Every row gives one point. The points of each table are mixes of a few directions, plus a little noise. Count the directions of each table, and those that both share. Where both have some left over, give the other angles between the two spaces (their principal angles), to ten degrees, smallest first.
(in the rows, 128 means zero)

First:
[[137 148]
 [106  81]
 [155 186]
 [133 140]
 [131 134]
 [105  80]]
Second:
[[177 142]
 [152 134]
 [147 134]
 [ 70 112]
 [145 132]
 [ 77 114]]
Directions: first 1, second 1, shared 0; angles 50

First, 5 rows:
[[160 100  90]
 [123 131 133]
 [107 146 153]
 [160  98  90]
 [ 88 162 174]]
Second (4 x 3):
[[171 143 103]
 [ 59 104 168]
 [150 136 115]
 [131 129 126]]
Directions: first 1, second 1, shared 0; angles 50

First, 7 rows:
[[106 125 133 113]
 [128 150  91 127]
 [165 124 107 107]
 [134 102 168 123]
 [115  98 212 169]
 [149 128 104 102]
 [100 170  82 154]]
Second, 5 rows:
[[166 121 101  90]
 [152 123 101  85]
 [137 128 142 157]
 [119 129 125 122]
 [ 66 138 171 186]]
Directions: first 3, second 2, shared 2

First, 8 rows:
[[ 77 140 102 185  90 146]
 [124 116 140 115 127 125]
 [151 154 159 164  90 105]
 [140 135 106 116 156 136]
 [136 119 168 125 103 109]
 [ 97 131  88 145 134 151]
 [137  73 178  48 147 112]
 [160 157  82 124 174 140]]
Second:
[[125 154 147 131 149 136]
 [174 106 124 124 117 150]
 [194  99 124 123 115 161]
 [159 135 142 128 138 151]
 [140 106 114 125 112 127]
 [137 169 161 132 162 150]
 [ 26 115  93 130 103  56]
 [ 68 139 121 131 128  93]]
Directions: first 3, second 2, shared 0; angles 50, 80

First (10 x 8):
[[132 127 146  90 144 130 143  97]
 [ 99  91 125  65 157 121 180 145]
 [103  94 107 159 118 101  96 206]
 [162 152 170 134 125 117  60  81]
 [108  99 139  53 163 124 177 119]
 [145 161 123 139 118 158 157  87]
 [131 135 122 138 123 135 133 126]
 [140 150 121 143 119 149 144 105]
 [136 136 132 145 121 125 105 127]
 [126 133  95 212  92 122  85 186]]
Second, 7 rows:
[[147 111 135 156 137 109 140  98]
 [102 149 115  94 122 167 109 172]
 [141 115 131 151 138 122 134 109]
 [128 116 115 157 165 190 114 140]
 [ 93 156 112  82 118 175 104 184]
 [124 147 142  85  81  55 143 119]
 [161 102 144 170 134  77 152  73]]
Directions: first 3, second 2, shared 0; angles 70, 70

First:
[[167 136 132 110 118 104 148 120 177]
 [154 130 163 136  94 133 113 130 107]
 [147 134 138 104  94  99 162 118 173]
 [181 126 151 146 136 140  90 139 110]
 [ 84 156 124 128 129 144 131 106 113]
 [164 141 130 112 125 107 146 118 176]
 [ 18 108 125 127  81 139 153 131  69]
 [ 50  72  63 150 201 149 113 165  83]
 [162 159 130 131 152 135 111 113 146]
 [153 118 126 137 146 131 112 139 126]]
Second, 10 rows:
[[127  87  76 115  86 176 122 120 149]
 [141 134 117 128 183  99 120 154  93]
 [129 208 199 128 119  91 125  99 114]
 [149  95  85 115 157 105 122 158 126]
 [124 116 111  91  91  98 185 143 115]
 [129 136 123 134 128 150 107 117 125]
 [133 119 178 146 128  90 128 125 194]
 [121 144  92 106  74 183 120  99 101]
 [137 106 151 148 152 103 116 137 177]
 [ 91 135 147 170 162 185 134 128  87]]
Directions: first 4, second 5, shared 2; angles 40, 90

First:
[[ 87  66 108 173 117 135 138  54 143  81 117]
 [129 125 140 124  95  84 133 166 117 168 103]
 [185 183 169 103 127 152 110 126 150 146 154]
 [135 116 152 137  82  92 131 128 135 158 104]
 [182 196 153  91 160 173 108 137 140 132 170]
 [ 84  96  79 143 171 154 136 106 116  77 137]
 [107 106 120 134 108  87 139 161 110 150 100]
 [116 134 104 118 163 144 128 146 113 113 139]]
Second:
[[106 130  66 139 163 167  86 144  21 117 120]
 [109 108 139 122 134 112 169 114 205 102 139]
 [155 113 155 163 127 135 155  88 147 124 152]
 [148 143 130 134 118 136 103 134  84 150 122]
 [134 154 103 119 123 142  75 161  40 154 106]
 [ 99 142  94  95 133 124  96 170  97 130 103]
 [153 111 162 158 123 128 164  87 170 122 153]
 [124 125 159 106 110  96 158 128 212 126 128]
 [126 125 144 118 119 112 145 127 174 126 129]]
Directions: first 3, second 3, shared 1; angles 40, 80

First (11 x 11):
[[142 149 129 128 137 126 115  90 115 126 140]
 [ 90  71 127 131 102 133 164 222 156 129 100]
 [169 200 128 119 162 120  81  22 110 133 154]
 [113  77 131 150  99 138 167 168  96  99 140]
 [137 178 124 103 158 117  86  99 176 165 105]
 [115  83 130 148 101 137 164 165  99 103 139]
 [129  99 132 150 108 136 154 131  81  97 153]
 [110 110 126 124 122 129 136 171 155 138 108]
 [139 183 124 101 161 116  83  94 175 165 108]
 [129 100 132 148 108 135 154 130  83  97 152]
 [132 159 125 111 147 119 102 115 165 154 111]]
Second:
[[116 188 175 140 138 157  45 174 194 165 131]
 [ 87 141 153 153 178 147 106  98 142 123 119]
 [152  90 107 125 118  87 181 114  92 114 145]
 [107 137 118 145 140 156 104 131 112 162 121]
 [121 132 100  87 118 149 141 107 143 109  80]
 [158  88  91 106 120  76 189 109 104 122 128]
 [180 127 132 106  78  93 138 173 143 125 152]
 [105 122 149 163 137 159 124 117  97 103 147]]
Directions: first 2, second 5, shared 1; angles 70

First, 9 rows:
[[131 113  86 121 120 125 125 122 134 152 131 162]
 [125 108 126 132 129 111 129 129  77 148  79 110]
 [122 127 181 151 138 105 156 160 191  91 211  92]
 [109  70 100  96 142 110  50 122 133  79  55 188]
 [121 114 116 126 127 102 134 138 129 127 107  96]
 [128 180 112 128 130 146 138 123 144 170 133 104]
 [145 129 132 125 106 146 150 115 112 105 147 138]
 [139 172 175 159 146 172 138 128 149 168 221 171]
 [132 139 124 114 114 135 133 114  84 112  69  91]]
Second, 9 rows:
[[115 116 156 150 161 122 102 140 109 170 122 151]
 [150 148  77  87  68 141 174 105 161  53 136  87]
 [135 136 108 112 105 132 145 120 140 101 131 114]
 [148 147  82  91  75 140 171 106 156  61 135  91]
 [122 124 141 139 142 125 117 133 122 146 127 137]
 [103 105 186 173 196 114  75 154  92 210 120 173]
 [124 125 140 137 141 125 117 134 121 145 128 137]
 [111 111 168 160 175 119  92 147 104 186 122 159]
 [142 142  94 101  90 137 160 113 149  78 133 101]]
Directions: first 6, second 1, shared 1

First, 10 rows:
[[147 138 121 147 137 131 136 103 136 133 123 137 132 134]
 [141 146 122 136 146 138 127 126 127 132 131 144 137 140]
 [124 122 130 125 122 124 128 128 128 127 127 122 125 124]
 [133 124 127 135 124 125 133 114 133 129 124 124 125 125]
 [125 132 128 123 132 131 124 139 124 127 131 132 130 131]
 [150 169 116 139 169 153 122 138 122 135 138 166 148 155]
 [ 51  90 158  48  96 117  92 239  93 108 150  96 116 107]
 [163 143 115 166 140 131 146  74 145 137 117 140 132 136]
 [ 62  89 154  63  94 114 101 212 102 111 142  94 114 106]
 [185 127 109 198 121 116 170   7 169 142  97 124 121 123]]
Second (10 x 14):
[[145 143  94 116 130 141 108 135 145 149 107 130 110 111]
 [141  67 131 138 119 106 124 121 111 142 119  91 152 126]
 [106 149 159 136 148 167  97 105  56 148 185 166 182 140]
 [ 74 193 157 121 108 156 138  91 121 108 166 170 102 111]
 [157  99  93 115 109  96 144 146 195 123  67  85  79 109]
 [116 168 195 116 162 157 120 109 105 108 166 155 176 170]
 [139 133 105 114 116 120 133 134 171 125  95 115  93 112]
 [121 137 120 151 153 132 138 159  94 125 157 160 148 151]
 [126  82 138 142 113  96 149 128 126 117 123 101 132 130]
 [152 109  90 127 124 111 132 151 159 134  93 109 104 118]]
Directions: first 2, second 5, shared 1; angles 80

First:
[[149 122 132 128 143 130 122 134 156 149 164 125 118  98 131 127  77 116]
 [ 73 178  76  92 133  98 112  85  74 115  38 117 139 198  52 116 223 145]
 [126 125 132 132 121 131 132 130 122 120 123 131 131 133 136 130 139 131]
 [128  82 183 178  65 163 170 165 101  70 122 154 151 142 223 147 182 148]
 [114 150 104 109 142 113 115 110 121 137 108 120 126 142  90 121 139 128]
 [134 148 102 104 163 112 105 112 150 163 142 115 114 111  82 118  86 115]
 [134 138 116 116 148 120 116 121 143 149 141 121 120 115 105 123  99 119]
 [152  68 197 185  72 171 170 178 128  84 162 155 143 110 241 149 134 137]
 [134 147 103 104 162 112 106 112 149 162 141 115 114 112  83 118  87 115]
 [135 122 134 131 129 131 129 133 136 131 140 129 126 118 135 129 115 125]]
Second (11 x 18):
[[150 155  76  92 140  92  89 101 130 130 150 110 109 119  76  79 111  81]
 [142 122 155 127  73 132 156 142  75 104  95 140 142 142 146 122 146 110]
 [150 143  76 111 141 107  87 107 142 110 166 110 101 114 104  80 118  87]
 [ 95 112 118 175 186 175 116 130 189 116 155 120 104 116 172 164 133 185]
 [122 121 153 138 108 143 152 140 105 121 101 137 138 138 147 145 140 140]
 [130 137 146 110 100 119 149 131  87 138  86 135 144 144 109 131 132 119]
 [ 97 133  87 145 220 142  88 109 213 153 174 108  99 107 118 148 108 171]
 [117 136 153 113 119 119 151 131 106 161  89 137 150 142 104 149 124 140]
 [164 138  73 106 136  91  78 106 153 112 194 111 105 105 104  65 112  70]
 [125  85 212 156  84 137 181 168 119 143 122 162 176 133 185 173 139 159]
 [116 126 158 137 102 151 162 141  89 120  76 138 139 147 144 153 146 146]]
Directions: first 2, second 4, shared 1; angles 40

First:
[[138 154 119 176 147 146 150  90 148 105 125 168 114 147 121 138 107 150
  158 127]
 [ 96 101  74  50  80 111 101 176 117 181 115 121 129 103 184  49 122 102
  142  85]
 [110 128 106 122  96 126 136 128 145 128 126 123 114 126 135 108 117 124
  150 131]
 [153 175 160 159 170 113 153 110  98 111 115 170 154 159  91 203 123 125
  108 162]
 [160 132 181 124 174 128 102 128  89 139 126 133 150 152 111 176 166 124
   77 133]
 [127 125 135 132  98 149 109  94 155 133 125 119  90 173 133 119 160 127
  139 134]
 [148 143 185 143 161 102 146 139  93 105 135 114 167 124  77 210 135 119
   77 180]
 [129 110  99 128 161 134 127 150 122 130 136 142 142  78 153  89  99 147
  139  82]
 [ 90  80  93 118  63 143 129 133 187 119 151  64  92  89 146  59 122 133
  160 122]]
Second:
[[121 171  93 139 103 109 152 137 128 124 111 162 120 126 129 133  92 112
  173 157]
 [120 188  80 144  96 102 162 139 127 122 104 177 117 126 129 136  78 106
  189 168]
 [150 114 180 140 140  99 124 190 101  99 159  55 158  53  79 192 133 113
   82 203]
 [109 109 103 102 100 140 114 120 147 149 123 125 108 141 159  78 136 128
  144  94]
 [140 156 137 150 133 104 147 154 111 107 130 127 142 100 100 174 106 116
  130 181]
 [113 108 111 104  97 131 113 139 141 142 130 107 114 119 147  92 135 122
  136 117]
 [115  70 135  91 114 150  92 127 144 150 142  81 117 127 152  79 165 136
  103  85]
 [129  59 167 102 153 162  88 109 137 143 150  81 131 139 140  99 183 152
   71  69]
 [149 144 159 158 182 135 141  99 113 112 126 158 148 153 106 171 132 146
  105 122]
 [132 161 115 150 162 147 148  66 132 132 103 207 125 195 140 127 120 149
  147  83]]
Directions: first 5, second 3, shared 2; angles 30

First, 8 rows:
[[110  98 135 132 144 105 101 143 146 169 131 121 138 131 121 145 145 105
  108 151  65 125 102 108]
 [120 127 137 101  86 108  92 136 127 124  99 109 130 128 120 132 169 113
  150 154 114  93  83 107]
 [141 144 132 113 110 140 142 136 146 109 148 134 135 131 145 125 115 126
  150 111 155 125 140 133]
 [128 124 123 143 153 135 143 124 127 135 139 136 126 127 129 127 111 135
  111 118 127 144 146 137]
 [111 105 109 176 191 121 130  94  69 156  91 129 101 119  93 122 126 155
   67 143 101 160 140 139]
 [154 161 128 118 115 159 169 129 146  89 162 146 132 131 154 116  92 141
  157  89 193 136 168 151]
 [142 144 135 109 106 141 141 144 160 110 158 135 142 134 151 127 114 119
  156 109 154 123 139 131]
 [118 121 127 128 121 115 107 117 103 131  95 116 119 123 111 127 152 130
  122 150 116 116 105 119]]
Second, 10 rows:
[[129 132 123 133 131 131 134 118 112 121 118 128 120 125 123 122 126 139
  124 127 140 132 134 134]
 [130 137 117 141 136 136 140 105  90 112 105 128 111 121 116 116 123 152
  119 125 156 137 141 142]
 [127 126 131 125 126 126 125 134 138 132 134 128 133 130 131 131 129 122
  130 129 120 126 124 125]
 [128 130 126 130 129 129 130 124 121 125 124 128 125 127 126 126 127 132
  127 127 133 130 130 131]
 [129 133 122 135 132 132 135 115 107 120 115 128 118 124 121 121 125 141
  123 126 143 132 136 136]
 [132 146 108 153 143 143 150  85  57  99  84 129  94 115 105 104 119 173
  111 122 180 144 153 154]
 [126 118 138 115 121 121 116 151 165 143 151 128 145 135 140 141 133 104
  137 131 101 120 115 115]
 [121  98 163  86 103 103  90 201 249 178 203 127 185 149 168 168 144  51
  157 138  39 101  86  84]
 [131 139 115 143 137 137 142 101  83 110 101 128 107 120 113 113 122 156
  117 124 161 138 144 144]
 [127 121 136 118 122 122 119 146 158 140 146 128 142 133 138 138 132 109
  135 131 106 121 118 117]]
Directions: first 3, second 1, shared 1
